Rows are points. The points of each table are mixes of a few directions, plus a little noise. How many directions does each table use, and how many do they share? Where both have some left over, give the other angles between the two spaces (their principal angles), to ten degrees, smallest first.

First (4 x 2):
[[ 11   2]
 [-46 -10]
 [ 62  14]
 [-26  -6]]
Second (7 x 2):
[[ -3  -1]
 [-84 -19]
 [ 46  10]
 [ 21   5]
 [-27  -7]
 [ 17   4]
 [ 32   7]]
Directions: first 1, second 1, shared 1

First (7 x 3):
[[ 23  21 -32]
 [ -5 -17  44]
 [ 13  18 -39]
 [-54 -20 -23]
 [ -6 -24  69]
 [ 44  25 -11]
 [-13  -4  -8]]
Second (6 x 3):
[[-66 -16 -58]
 [ -5  -1  -5]
 [ -8  -2  -7]
 [ 33   7  29]
 [ 56  13  49]
 [ -9  -3  -8]]
Directions: first 2, second 1, shared 1

First (6 x 6):
[[  2   1  29  44 -15  22]
 [ -5 -50  32 -24  65 -45]
 [  3  56 -41  17 -67  29]
 [ -4 -13  -2 -23  24 -34]
 [  6 -22  16  -2  16  37]
 [ -1  27 -33 -13 -23  -8]]
Second (9 x 6):
[[ -7   8   8   3  -1  -2]
 [ 60   0  31  15  36 -16]
 [-11 -29  15 -14  -2  13]
 [ 42 -52 -33  26  19  43]
 [-38 -21  54 -22  -7   7]
 [ 25  14 -56 -17  -7 -25]
 [-28  37  56  30   5   0]
 [  1 -16 -82 -27 -23   1]
 [-44  59   8   6 -20 -22]]
Directions: first 3, second 4, shared 1; angles 40, 50

First (10 x 8):
[[ -2 -61 -11  33   8  14  34 -21]
 [-33   7  62  15 -38  59  35  15]
 [-13   7  26   4 -16  22  11   7]
 [  3   8  -4  -6   2  -7  -8   2]
 [  0   9   2  -4  -2  -1  -4   3]
 [  9 -37 -26  14  16 -10   9 -17]
 [  9  40  -5 -26   2 -22 -31  11]
 [ -7 121  43 -59 -28  -8 -55  46]
 [ 25 -65 -64  19  39 -36   4 -33]
 [  9 -28 -24  10  15 -12   4 -14]]
Second (9 x 8):
[[-20  29  10   8  11 -33  10 -34]
 [ 57 -76 -25 -21 -28  91 -29  97]
 [-16 -21   2   5   9 -20   0 -24]
 [-13  79  15   6   5 -32  18 -28]
 [ -3 -29  -4   1   3   1  -5  -1]
 [ 17 -24  -7  -6  -7  27  -8  29]
 [-17  31   9   7   9 -29  10 -30]
 [ 29  22  -4 -10 -15  35  -2  43]
 [-33  -9   7  11  18 -44   6 -51]]
Directions: first 2, second 2, shared 0; angles 40, 80

First (8 x 9):
[[ 15  44 -19  32  29  -8  -8 -22 -55]
 [ 12  34 -14  24  22  -6  -5 -17 -42]
 [-14 -40  17 -29 -25   8   7  19  49]
 [ 12  33 -14  24  21  -6  -6 -17 -41]
 [ -8 -24  10 -17 -15   4   4  11  30]
 [-25 -72  31 -52 -46  14  12  36  89]
 [-11 -31  13 -22 -20   6   5  15  39]
 [ 19  55 -23  40  35 -11 -10 -27 -68]]
Second (10 x 9):
[[  -5  -14    6  -11   -9    3    2    7   18]
 [  -1   -2    1   -2   -1    0    0    1    3]
 [ -10  -29   12  -21  -18    6    5   14   36]
 [   9   26  -11   19   17   -5   -5  -13  -33]
 [  32   92  -39   67   59  -18  -16  -45 -115]
 [  15   43  -18   31   27   -8   -7  -21  -53]
 [  -3  -10    4   -7   -6    2    2    5   12]
 [   4   12   -5    9    8   -2   -2   -6  -16]
 [ -20  -58   25  -42  -37   11   10   29   72]
 [ -21  -61   26  -44  -39   12   10   30   75]]
Directions: first 1, second 1, shared 1

First (9 x 11):
[[ 33  -6  24  -3   6  12   1  31 -16 -17  25]
 [-10  -3 -28  -6  12   7 -20 -19   6 -14 -17]
 [  9 -37 -11  10   5   8   8 -38  -5  20  90]
 [  2  53  -5 -21 -17 -27  -5  47   9 -30 -43]
 [ -5 -35  11   8 -18 -65 -18 -59 -39  36 -27]
 [ 16 -29  -5 -23  19 -34 -29 -49 -20  32  68]
 [-16  31 -18  30 -28  34  23  48  20 -64 -83]
 [-22  18  -6   3  -9   0  28  -1  27  32  35]
 [ -8   9  35   2  31  64  11  40  17   5 -47]]
Second (11 x 11):
[[ 19 -46  -9 -12 -34 -24 -48  10  43 -49 -46]
 [ -7  42 -13  43  24  17  24  26  11  29   6]
 [ -3  -8  -4  33  -2   6 -26  41  21  42 -17]
 [-11 -13  67 -65 -46  17 -21 -73 -51   1  39]
 [-13 -40 -20   6  32 -17  15  48 -53  55 -30]
 [ 22   9 -27 -14  18 -16   6 -41  45 -51  49]
 [ -7 -35  -4 -12  22 -10  -1   9 -40  53  17]
 [-19  34  21   7   7  24  31  -5 -41  30  14]
 [ 18  -7 -12 -31  -8 -20   2 -36  22 -78   0]
 [ 12   3 -29  23   6 -13  -1  25  39 -29 -30]
 [-11  58  25  23 -15  34  18  -6   6  -1   1]]
Directions: first 6, second 5, shared 1; angles 40, 40, 80, 90

First (11 x 12):
[[-60  33   3  33 -11  35 -23  34  12 -15  18 -15]
 [ 11  14  40  -5  -6 -17  -1 -35  34 -15  -7  27]
 [-20 -19  -2   8  22  -4 -11  -3 -67  31   6  -6]
 [ 46  -5 -11 -38 -76  42  45  14   4 -32 -42  23]
 [ 48 -50 -34 -34 -55  36  57  25 -68  -4 -31   2]
 [-16  10 -43  19  33  -4 -16  38  37   6  28 -41]
 [ -5   1 -29  21  37 -18  -6  26  47   0  34 -38]
 [-30 -32  61  43  -4  -4  20 -19 -49 -12  31   5]
 [ -8   9 -37  -7  64 -33 -42  -2   0  45   7 -21]
 [ 40   1  30 -24 -21 -14  17 -37  29 -18 -23  33]
 [ -7  36  23 -16  18 -18 -40 -39  19  14 -20  29]]
Second (9 x 12):
[[ 13  24  22  -2  -1 -16  11  35  -5  18   6   9]
 [  5  -6  -4  22  -3   2   0  -7   4  11 -18  -7]
 [-35  -2 -20 -86   9   6 -10 -28 -14 -69  68  10]
 [-33 -40  -9 -70  26  42 -28 -29   8 -63  44  19]
 [ 15  36  30 -15  -1 -23  15  49 -11  18  18  14]
 [-17 -33 -33  10  -1  20 -14 -51   7 -22 -13 -16]
 [  8  -2 -20  51 -16  -9   6 -22   2  22 -38 -23]
 [ 37  49  -1  87 -37 -55  36  21 -12  71 -55 -30]
 [ 10 -26  35   1  24  33 -16  33  20  14 -11  24]]
Directions: first 5, second 3, shared 0; angles 80, 90, 90
